Each point is reached from the start by the listed moves, each made 0, 1 or 2 times, or once backwards (-1), plus a little noise. Is the number of moves made odd or even? Then give how often each move was made.

Moves:
(1): [21  7 -1 -2  0]
(2): [-11  34  12  -1  -7]
Start: [8 2 6 7 8]
Points:
[ -1 -38  -5  11  15] -> even (-1, -1)
[ 20 -32  -7   8  15] -> odd (0, -1)
[ 60 -19  -8   3  14] -> odd (2, -1)

Moves:
(1): [22 -2  1  2 -1  0 -4  0  4 -3 -3]
(2): [ 1 19  6  1 -1  4  3 -8  1  2 -5]
(3): [-1 -3 20  0 -6 -5 -4  5  1 -1  1]
(4): [ 0 -3 -3 18  1  0 -5 -3  2  3  3]
(5): [ 2  2  4 -1 18 -1 -3 -2  5  2  3]
(6): [-2 -4  1  0  0 16 -2  2 -1 -4  1]
(7): [ 2 -2  0  9  2  1 16  2  5 -5 -2]
(8): [-1  8 -4  5 -3  1 -4 20  5  0 -4]
Start: [-9 -7  3 -2 10 -6  5  2  1 -4  3]
Points:
[ 32  -8  34 -14  35  20 -17  31  19 -19  -1] -> odd (2, 0, 1, -1, 2, 2, 0, 1)
[ 39 -31  -5  35  14 -24  23   8  19 -15   0] -> odd (2, -1, 0, 1, 0, -1, 2, 0)
[ 29   3  60  -1 -21  25  -2 -16   1 -17  -7] -> even (2, 2, 2, 0, -1, 2, 0, -1)
[ 44   8  10  45  47 -17   1 -15  29  -1   0] -> odd (2, 1, 0, 2, 2, -1, 1, 0)

Moves:
(1): [16  4 -2  1 -2 -1 -7 -5  1 -4 -5  0 -3  1  1 -6 -4 -2  1  2]
(2): [-5 13  0  3  3  1 -1 -6 -2 -4  2 -2 -1 -3 -4 -5  2 -2  0 -2]
(3): [ 0  1 12  3 -3  6 -2  1 -2  0 -4  3 -1 -1 -3  1 -5 -2 -6  4]
(4): [ 0 -4  0 15  0  1  0  1 -1 -3  3 -2  3  1  1  1 -2 -3  1  1]
(5): [ 2 -2  2  1 18 -1  0 -4 -2 -2 -3 -2 -2  2 -4  4 -4 -1 -2  1]
(6): [ 3  0 -5 -1 -3 12 -2 -2  3  0  2  2  1  1 -3  1  0  1  0 -2]
(7): [ 5 -1  1 -1  1 -3 11 -4  2  1  3  2  5 -1 -3  0 -2 -1  6 -1]
(8): [ 4  4 -2  1  2  1  1  9  0  2 -1  0 -1  3  1 -1  0 -2 -2 -1]
(9): [-3  1  0  3  0 -1 -3  2 17  2 -2  3 -2 -9  0  1  4 -1 -5 -3]
(10): [ 3  2 -2  5 -3  0 -2 -2 -3 14 -1 -2 -5  1 -3  1  0  2  0 -2]
(11): [ 2  0  7 -5  5  0 -4  3  2 -2 16  0 -5  2  7 -5  3  8  0  2]
(12): [ 0  5 -1  3  3 -5 -3  0 -3 -1 -1 15  4  2  0  3 -8  2  5  4]
(13): [ 0  8 -2 -4  0 -1 -4  1  2  4  4 -1 15  1  0  0  2 -6  0  7]
(14): [-2  1  5  1  1 -4 -1 -2  3  1 -3  2 -3 17  0  5  3 -6 -4  1]
(15): [ 0  1  2 -3  1  8  0 -4 -1  1 -4  1 -2 -2  9  0  2  3  4 -4]
(16): [ 2  7  0 -7 -4 -2  0  0 -2 -2 -1 -3 -1  0  4 20 -2 -1 -1 -1]
(17): [ 6  0  2  0  3  1  1  1 -4 -2  0  2 -1 -2 -4  3 12  0  2  4]
(18): [ 0  2  4  2  2  0  0  1  1 -6 -2 -2  3  3  2  0 -2 15  1  4]
Start: [  6   8   9  -1  -5  -2  -1   1  -2   2  -1  -4  -2 -13   4  -5  -6   4
   1  -5]
Points:
[  1  48  13  12  -2  -5  10 -14   2  26   8  32   5 -26 -37   3  -9   6
   8  -2] -> odd (-1, 2, 1, -1, 0, 1, 2, 0, 1, 2, 0, 2, 0, 0, -1, 0, 1, 0)
[ 41  55   7  -9 -17  26 -38 -27  28   8 -18  21  -1 -34  -2  10  -1   1
  -1   2] -> even (2, 1, 1, -1, 0, 2, 0, -1, 2, 1, 0, 1, 1, 0, 1, 1, 1, 0)
[ 38  26  18 -17 -21  13 -20  19   3   7 -17 -16 -12  28  10  46   9 -23
 -28   9] -> even (1, -1, 1, 0, 0, 1, -1, 2, 0, 0, 0, -1, 1, 2, 0, 2, 1, 0)
[ -3  60  13   3  55  -8 -17   8 -24  -5   2  24  25  41 -32  -1   8  -5
  -6  30] -> even (-1, 2, 0, -1, 2, 1, -1, 2, -1, 0, 0, 2, 2, 2, -1, -1, 2, 1)

Moves:
(1): [20 -1 -1 -2  1  7 -2  1  1  0  2  0 -4 -1  6  0 -1  2  3  1  1  0 -2  1
  1 -4  0]
(2): [ 1 16  0  1  5  4  2 -3  8  0 -1  0 -2 -2 -2  3 -2  0 -1  0  0 -1  3 -4
 -5  3 -3]
(3): [ 1 -3 16  2  0  4  1  0 -3 -1  0 -2  1 -1 -4 -2 -1 -4 -5  2  0 -2  2  4
  2  2 -2]
(4): [ 0 -1 -2 14 -1  2  1 -3  0  0 -2 -4  0  1  2  1  3 -1  1 -2 -2  1 -1 -1
 -2 -4  2]
(5): [ 0 -2 -2  1 14  4  2 -1 -3  0  1 -1  2  1  0 -1  2  2 -2  3 -1  0  1 -1
  2  0  2]
(6): [-2 -2 -5  0 -6 14  3  1  1  3  4  1 -3  3 -4  0 -3  4 -1  1  3  1  0  0
  2  1  2]
(7): [ 3 -1 -1 -1 -1 -4 12  1  1 -1 -4  1 -1 -1 -5 -4  2  0  2 -1  2 -2  1  2
  0 -3  3]
(8): [-1  4 -2  3  2 -1  0 15  1 -3  0  1  0  5 -2 -4  1 -1 -1 -2 -1 -1  0  0
  0  2  0]
(9): [ 0 -3  1  0  1 -5 -3 -1 19 -2  0 -4  1  3 -1 -2 -1  1 -5  1  0  3 -1 -1
  2 -2 -2]
(10): [ 8  3  2  3 -3 -4  0  3  1 21  1 -1 -1  0  0 -5  5 -1 -3  3  2  0  0  0
  1 -1 -2]
(11): [-2 -1  2  4  0 -4  3  2  4 -4 20  2 -4 -3 -2  3  1  0  2  3 -5 -7 -4 -2
  1  0  1]
(12): [ 2  0  3  5  4  1  0  1  2  2 -6 22  2 -2 -4  3  0  0 -7  0  0 -1 -2  1
  2 -4 -1]
(13): [ 0  1 -2  1 -3  2  2 -1  1 -1  2  1 14  1  1 -1  3  0  1  1  2 -6  2  0
 -2 -1 -1]
(14): [ 1 -1  1  1  0 -7  3 -7 -2 -2  4  1 -1 20  3 -2 -3  0  1  0 -2  1  4 -1
  2 -3  0]
(15): [-4 -3  3  2  1 -1  6  0  2 -2  1  1  1 -1 13 -1 -7  0 -2  1  1  1 -3  0
  0 -1  0]
(16): [ 3 -5  3 -5 -5  1  3  7  2  1 -1  1 -2  2  4 22  7  1 -6  0 -4 -1  4  1
  1 -2  2]
(17): [-4  2  4 -1 -2  2 -1 -2  3  0 -2  3 -3  2  6 -5 14  0  2  0  0 -1 -2  2
  0 -2  2]
(18): [ 1  2  2  3  1 -2  0  1 -2  0 -1 -2  0  1  1 -2 -1 17 -4 -2 -5 -1 -1  2
 -6 -2 -3]
(19): [-1 -1  5  0  2  0  0  2  1  5  1 -3  0  0  1  2 -1  5 15 -1 -2  2  3  2
  0 -1  0]
(20): [ 1  1 -1  0 -2 -2  2  3 -1 -3 -2 -1  0  3 -1  1  1  1  2 14 -1  4 -4 -4
 -2 -1  1]
(21): [-1  0  0  1 -1 -3  1  0 -1 -3  2  1  0  2  0  1  4  2  2 -1 11  0  0  1
  0  2 -2]
(22): [ 0  2  1 -1  1 -1  3  2 -4  0  2  0  3 -3 -1 -1  0 -1 -2 -3 -1 14  1  0
  2 -1  4]
(23): [ 2 -2 -6  1  0  3 -3  3  2  2  0  1 -4 -5  6 -3 -3  0 -2  6  0  3 19 -1
 -4  0 -1]
(24): [ 0  4 -4  1  2 -2  1 -3  2  0  0  1  0 -1  0  0 -1 -2 -2  3  0  0  0 19
 -1  0  0]
Start: [ 4  7 -4  5 -6  1  2  1 -9  1 -6 -4  5 16 -3 -7  3  4 -3 -5  4 -6  0 -6
 -2 -6 -5]
Points:
[  9   7  10  50  19 -17   8  -1  40  -4  25   4  23  24  12  24  25   2
 -39  13 -17 -18 -32 -44   3 -22  -6] -> even (0, 1, 0, 2, 2, -1, -1, 0, 2, 1, 2, 1, 1, 0, 1, 1, 0, 0, -1, 1, 0, 0, -1, -1)
[ 27   5  19  17 -27 -17   1  29 -28  52  -2  26  26  28   7 -11  39  -3
  14  -5  12  -9  59  31  -3 -18  -7] -> odd (0, -1, 1, 0, -1, -1, 0, 1, -1, 2, 0, 1, 2, 1, -1, 1, 1, 0, 2, -1, 1, 1, 2, 1)
[ 59  43  15  29 -23  60  24 -15  -2  51 -22  43  18  39  34  27  32  26
 -37  23   6   2   7  30  -8 -34  -4] -> odd (2, 2, 1, 1, 0, 2, -1, -1, -1, 2, -1, 2, 2, 1, 1, 2, 2, 1, 0, 1, 0, 1, 0, 2)
[ 25  23 -53  53   0   3  27  -2  33  35  17  -9  19  10  14 -22  -6  21
 -36  20   6 -15  34  14 -23 -18 -12] -> odd (0, 1, -1, 2, 1, 1, 1, 0, 1, 2, 1, 0, 2, 0, 1, 0, -1, 1, -1, 0, 0, 0, 2, 2)
[ 12  -6 -10  14  -4  -5  24 -11   6 -34  32 -21 -26  31  14  -1 -12 -11
  17  19 -16 -19 -11   2   3 -14   6] -> odd (1, 0, 0, 1, 0, 0, 1, 0, 0, -1, 2, -1, -1, 1, 1, 0, 0, -1, 0, 1, -1, -1, 0, 1)
